Each wall is flat, endless, passes through zero and stands at right angles to its row. A trip goes straight from one point to another. List the walls that it crosses, first one first.
In the rows, zero is written as 128.

Walls:
(1): [136 132  93]
(2): [196 120 107]
(3): [118  85  74]
(4): [167 150  58]
Trips:
[142 185 144] to [111 140  61] -> 1, 3
[158 134 125] to [128  95  81] -> 3
[102 109 102] to [110 122 101] -> none
[175  87 106] to [176 102 121] -> none
[102  66  76] to [152 101 138] -> 2, 4, 1

Walls:
(1): [120  42 100  90 173 128 145 164 167 212 165  82 141 100]
(2): [ 83 168 190  85 158 102 110 115 141 146 118 140 152 128]
(3): [128 106 178 131  88 121 122 101 168  64 131 132 126 110]
(4): [ 41 170 157  68 180 184 171  80 126  87 157 135  84 169]
Trips:
[145 132 154 114 164  72 160 167 158 112 111 144 163  96] to [116 110 208  91  66 124 126  94  84  70 163 137 160 169] -> 1, 4
[110 146 141 155 137 125 218 142 107  42  35 114 115 131] to [110 101  84  91  66 148 119 115 175 115 114 119 119 138] -> 1
[130  88 174 102  95  74 112  96 148 144  89  75 134 213] to [128  86 102  98 131 125 138  82  85 155 117  94 152  94] -> 3, 2
[129 102 108 183 102 148 164 162  75 126 179 186 145 148] to [ 99  80  58 177  97 119  59 180 115 128  95  97 201 176] -> 1
[ 82 151  83 104 138 133 192 109  72   8 162  59 108 153] to [ 93 178  99 101 154 182  86 105 113 105 115  96 148 116] -> 3, 2
[137  88 106 115 108 117  98 155  74  72 180  85 137 130] to [162  45 123  56 149 168  42  84 169 125 183  53 139 105] -> none
[138  78  75 138 126 114 195  82 159 147 154 122 142 142] to [ 99  86 185 135  82 152 151 125 148 173 129  94  99 170] -> 3, 4, 2
[114 160 130 171 141 118 142 140 126 147 171  72 128 111] to [176 146 152  80  96  54 189 113 159  98 117 165 100 216] -> 4, 2, 1, 3

Walls:
(1): [ 97 105  72 101 128 105  85  85  76  54 183 169 156  94 110 154 188  91
 111 122  54 143 137  99 197 147  85 158 163 105 129 140 117  80 118 141
 147  69 128  96 136  85 135 117 125 172 165 107]
(2): [109 165 156 130 145 144  91 117 104  97 108 106 111 130 117 141 148  60
 133 142 173  86 153 137  90 191 106 106 115 144 157 140 124 143 119 114
 106  49 111 147 157 170  99  95 163 135 138 142]
(3): [ 16  77 116 110 127  97 206 123 171 112 134 149 156 111 116  71 133  98
 102  73 157  87 154 137 172 168 149 158 131 123 130 149 168 127 121 137
  12 117 181 110  95 110 140 139 108 151  91 162]
(4): [111 135 166 111  97 120  99 107 133 169 153 114 121  82 167 140 142 110
 148 147 157 110 130 162 142 166  85 153 148 103 128  86 153 130  66 172
 136  88  93 137 197 169 125 141 104 157 147  88]
(5): [194  68 129 134 178  90 154 166 116  93 172 119 126  81 150 146  99 115
 174  87 124 169 149 129 146 166 118 101 138 112 189 135 129 188 168 141
  63  79 172 150  99 116 116  99 109 139 154 159]
Trips:
[152 112 137  63 147  16  99  93 124  89  62  71  70 125 124  60 174 118
  86 120 130 116 120 123 125 115 150 117 120 147 122 165  96 204 151 196
 168 177 126 109 123 152 115 163 161 144  73 177] to [167 164 142  90 114 176  80 181 135 108  64 160 185 121 147 155 209  87
  84 147 139  75 149 113 126 116 157 117 105 151  91 183 129  54  45 212
  94  84  65 160  87 176 137 173 119 155 106 115] -> 4, 1, 3
[103 172 120  72 144 127  79  49 139 203  87 146  42 144 131 102 196 199
 152 161 112 115 116 157 158 161 114 138 171  90 142 161 127 135 146 122
 152 180 132 141 113  39 161 106 106  99 149  86] to [157 207 156 133 104  70 110 122 135  96 164 146  64 122 142  84  67  61
  96 203  95  83  88 158 167  67 164 143 109 151 120 173 136 158  79 155
 199 189  87 160 159 129 120  94 111  67 133 117] -> 1
[138  96  98 145 173 118 108 138 111  53  82 186  96 140  71 138  96 178
 130 165 101 119 133 112 121 162 174 111  31 101  91 124 146 128 170 158
 123 148 149 135  80  34 159 124 126  68 176 215] to [ 91 129 122 120 137 135 210 212  63 127  50 125 186  42 152 198 141 123
 223 128  91 154 179 132 227 126 142 130  40 132 116 138 113 144  95  98
 185 142 104  92 117 160 136 123  93  94  93  91] -> 3, 4

Walls:
(1): [ 95  41 154 122 148  76 190 135 144  50 107 185  90  88  96 150 115 170
 157 149 109 120 199  77 126 111 102 166 155  83 107  67  49 149 149 174
 138 142 109 111 107 101 124 138 159 136  82 166]
(2): [131 151  84 210 147 184 122  91 137 118 145 122 115  69 132  91 152 153
 112 118 100 119 174  87 134 112  68  81  59 100 118 153 109 178 157 145
 138 124 121  85 189 127  69 125  93 132 113 220]
(3): [116 209 168 141 152  98 119 172 128 159  98 117  97 170 163 119 124  96
 105  80 131 152 152 101 156 162 132  51 143 129 115 157 142 109 122 129
 128 184 124  97 179 109 127 161 140 107  92 138]
(4): [129 159 144 122 163  83 203  86 129 121 128 141 153 143  97 129 195 201
  87 114 162 156 127 160  86 128 101 145 121  60 175 131 111 120  96 130
  89 146 167 161 103 156 131 170 210 113 147  96]
(5): [133 124 111 144 124  97 110  59 118 128  96 141 163 135 116  75 206  75
 132 116 124 163 160 117 117 109 130  99 132 174  94 133 147 138 105 141
  84 129 185 131 122 110 118 125 176  70 167 111]
(6): [212 101 112 128 113 144  92 113 161 105  61 112 111 175  63 131 103 149
 135 150 104 197 100 127  69 132 159 176 100 110 168 105 196 120 134 153
 121 116 114 117 142  93 150 140  85  81 170 130]
(7): [ 81 183  64  41 149  89 178 163 162 131 122 158 133 141 122 133 125 131
 153  89 249 128 157 108  62 139 115 117 178 129 118 159 136 172 127 132
 166  47 176 113  97 105 140 151  95 138 140  29]
Trips:
[147 154 135 153 125 149  53 183  35 197 169 153  88 136 101  71 108 127
  73 118 144 161 103  75  85 207 128 115 101 112  95 164 158 120  51 180
 175 190  95 140 152 208 152 157  59 150 170 155] to [119 180 159 128 171  66 125 140 125 150 165 121 164  94 170 131 128 153
 129  88 120 115 157  96 154 149 100  88 188 133 137 126 105 138 140 158
 111  97 151  83 110 138 191  91 127 107 108 140] -> 6, 7, 4, 1, 5
[ 87 152 126  98 146  91 147 131 208 157 149  48 164 107 152 118 145 138
 102 118 160 146  78 148 136 199 133  92 129 105 105 153 108  95  91 138
 109 110  97  79 108 212  71 123  95 169 174 148] to [123 181 121 123 213  82 164 166 128 110 105  85 101  76 174 106 125 226
 162 146  98  80 111 153 178 153 125  52 124 121  79 149  79 102 137 117
 118 166 129 174 165 143 144 119 171 113 136 137] -> 7, 1
[136  87 147 178 148 103 133 137 168 107 113 113 117 125 167 153 127  69
 137 134  78  14 109 122 163 124 130 109 114 184 124 126 102 103 115 154
 127 112 112 163  63 108  85  56 144 149 173  99] to [131 106 103 103 159 131  96 103 172  93 153 168 118 107 151 115 170 136
 108  91 110 112 198 195 107 165 101  92 136 102  50 162 100 146 113 127
 139  95 132 119 200  95  64  64 116 173 148 110] -> 2, 7
[ 82  82 109  56 132 108 138  88 121 150 139 113 101 161 115 159 124 123
 104 162  97 153 124 188 109 124 139 132 149  99 153  72 121 115 148 104
 112 144 139 114 187 125  97 122 130 141 114 136] to [143 113 159 140 134  96 142 100 140 106 154 163 138 198  89 105  57  51
 182 111  46 154 155 119 162 113 131 153 146 118 134 165 141  69 108 102
  97 137 138 112 120 100 102 160 155 126  95  54] -> 5, 3, 4
[195 142 167 101 116 128 125  88 139 125 158 200 129 120 151 161 186 170
 126 135 106 166  48 144  78  76 187 134 111 155 172  97 141 160 118  66
 153  95  72 143 137 140 119 197 104 129 112 130] to [137  87 104 133 166 136 112  91 136  99 168 123 182 173  96 142 143 210
  94 129 116 115 130 166 121  85  82 154 124 101 158 150 125  70 208 132
 133  99 140  85 155 140 103 138 124 118  80 118] -> 2, 1
[147 138 184  73 220 174 159 157 146 113 119 164 113 153  83 170 134 173
 122  98 114 128 114 146 121  99  69  96 139 144 139 104 149  87 102 137
 164 197 158 101 161 104 116 136 133 152  91 171] to [ 59 130 148 135 108  38 161 106 110 150  25 209  87 117  95 193 133 137
 140 128 103 161  95  76 189 149 141 137 164 163 161  59 111 156 119 118
 102 117 136 117 147 116 220  87 134 135 156 144] -> 2, 5, 7
